Rows are points. Each copy is the shape, with its points in the same order, turned, moved and blurred by noise. Is it also mirrored, or only turned?
In the rows, 128 means zero.

Shape (7 x 2):
[[126  67]
 [ 81 114]
 [174 165]
 [145 143]
 [147 112]
 [123 110]
 [103  83]]
Copy 1:
[[148 189]
 [ 96 153]
 [170  81]
 [145 109]
 [158 138]
 [134 150]
 [126 177]]
Copy 1 is: mirrored
Copy 2:
[[198 122]
 [149 173]
 [ 98  77]
 [120 105]
 [149  97]
 [158 118]
 [179 145]]
Copy 2 is: mirrored
Copy 3 (7 x 2):
[[ 62 109]
 [127  88]
 [145 189]
 [129 158]
 [103 144]
 [117 126]
 [ 94 100]]
Copy 3 is: mirrored

Shape (6 x 3):
[[100 140 167]
 [113 144 151]
 [171 140 104]
 [146 166  94]
 [163 128 101]
 [ 57 125 155]]
Copy 1 (6 x 3):
[[126 109  88]
 [125 126  97]
 [131 185 144]
 [105 189 116]
 [122 174 151]
 [ 90  81  89]]
Copy 1 is: mirrored
Copy 2, 6 rows:
[[ 78 121 171]
 [ 93 129 159]
 [137 150 103]
 [146 168 135]
 [144 136 108]
 [ 92  93 207]]
Copy 2 is: mirrored
Copy 3:
[[111 173 101]
 [123 160 101]
 [176 111 123]
 [160 103  91]
 [163 109 132]
 [ 63 164 104]]
Copy 3 is: only turned
Copy 4 (6 x 3):
[[150 162 132]
 [153 154 115]
 [146  97  69]
 [142 127  51]
 [130  92  80]
 [113 190 149]]
Copy 4 is: only turned

Shape:
[[128 128 159  74 150 100]
 [118 128 134 102 171  93]
 [ 89 137  56 151 118 178]
 [185 118 131  85 177  91]
 [133 138 134  75 168 148]
 [149 134 155 133 174 130]
 [125 160 104 155  90 179]
 [164 151 180 100 183 126]
 [139  71 126 109 134 161]]
Copy 1:
[[131 186 107 167 140 109]
 [117 149 104 160 159 115]
 [152  72  95  65 101 118]
 [153 152  93 209 154 149]
 [129 168  76 148 112 139]
 [113 143 127 159 133 163]
 [178 112 136  72  97 146]
 [115 187 117 172 137 174]
 [143 117 113 170  72 114]]
Copy 1 is: mirrored
Copy 2, 9 rows:
[[156  98 178 132 178 145]
 [173 117 141 143 171 136]
 [ 96 113  54 108 124  88]
 [212  68 154 118 161 141]
 [140  87 132 108 181 162]
 [173 120 138 112 132 166]
 [ 98 125 107  69 106  97]
 [179 111 162  93 160 185]
 [123  60 130 139 113 148]]
Copy 2 is: only turned
Copy 3 (9 x 6):
[[139 150 124 136 152  82]
 [106 136 125 153 152 102]
 [119  78  87 101 148 213]
 [153 135 148 197 138  96]
 [153 157  98 149 153 127]
 [120 158 128 156 105 131]
 [146 113 129  81 119 203]
 [141 194 134 162 117 112]
 [164  97  84 138 101 124]]
Copy 3 is: mirrored

Shape, 14 rows:
[[142  83 111 103 156  75 117 137]
 [152  85 103 150 139  80 106  65]
 [173 169 116 122 151 151 200 119]
 [121 153 110  98 123 152 176  76]
 [179 178 152  95 101 131 126 130]
 [ 69  75 144 132 104 111 100 121]
 [110 117 153 155  89 153 123 143]
 [145 164 138 133 119  82 128 115]
 [117  92 156 111  66 130 124 193]
 [113  80 141  84 197 121 134 179]
 [180 156 163 131  86 115 124 112]
 [155 162  86 152 115 134  99 116]
 [ 95 192 122 141  58 157 132 172]
 [133  75  84 183 115 119 129 140]]
Copy 1 (14 x 8):
[[ 90 139  74 126 100  81 139 164]
 [126 120  46 116  70 117 153 116]
 [126 155  96 109 190 173 101 116]
 [115 149 113 126 140 146  88  63]
 [136 116 143  65 176 113 122 114]
 [106 125 152 166  55  91 150 120]
 [129 119 177 140 104 143 157 126]
 [168 140 103 105 130 106 123 126]
 [ 95 144 196 128 126  87 176 151]
 [ 50 122 113 164 129  93  92 195]
 [151 115 126  82 150 111 158 102]
 [142 142 111  64  95 153 130 129]
 [156 171 220  95 121 144 121 118]
 [108 168 108 129  81 158 184 153]]
Copy 1 is: only turned
Copy 2:
[[152 133 163  86 141 150 122  73]
 [153  96 149 124  97 113 156  50]
 [155 177 149 171 128  85 142 169]
 [113 164 106 189 137 116 155 128]
 [128 143 166 176  95 156  95 162]
 [ 67  92 118  89 124 154 145  89]
 [ 79  97 127 113  99 137 136 162]
 [122 138 155 145  88 111  94 109]
 [ 85 130 146  70 101 195 129 166]
 [131 135 175  75 210 150 121 119]
 [120 129 173 165  67 136 118 143]
 [166  96 116 147  91 113 109 141]
 [ 87 123  81 135  87 135  78 203]
 [149  98 116  67  96 111 162 125]]
Copy 2 is: only turned
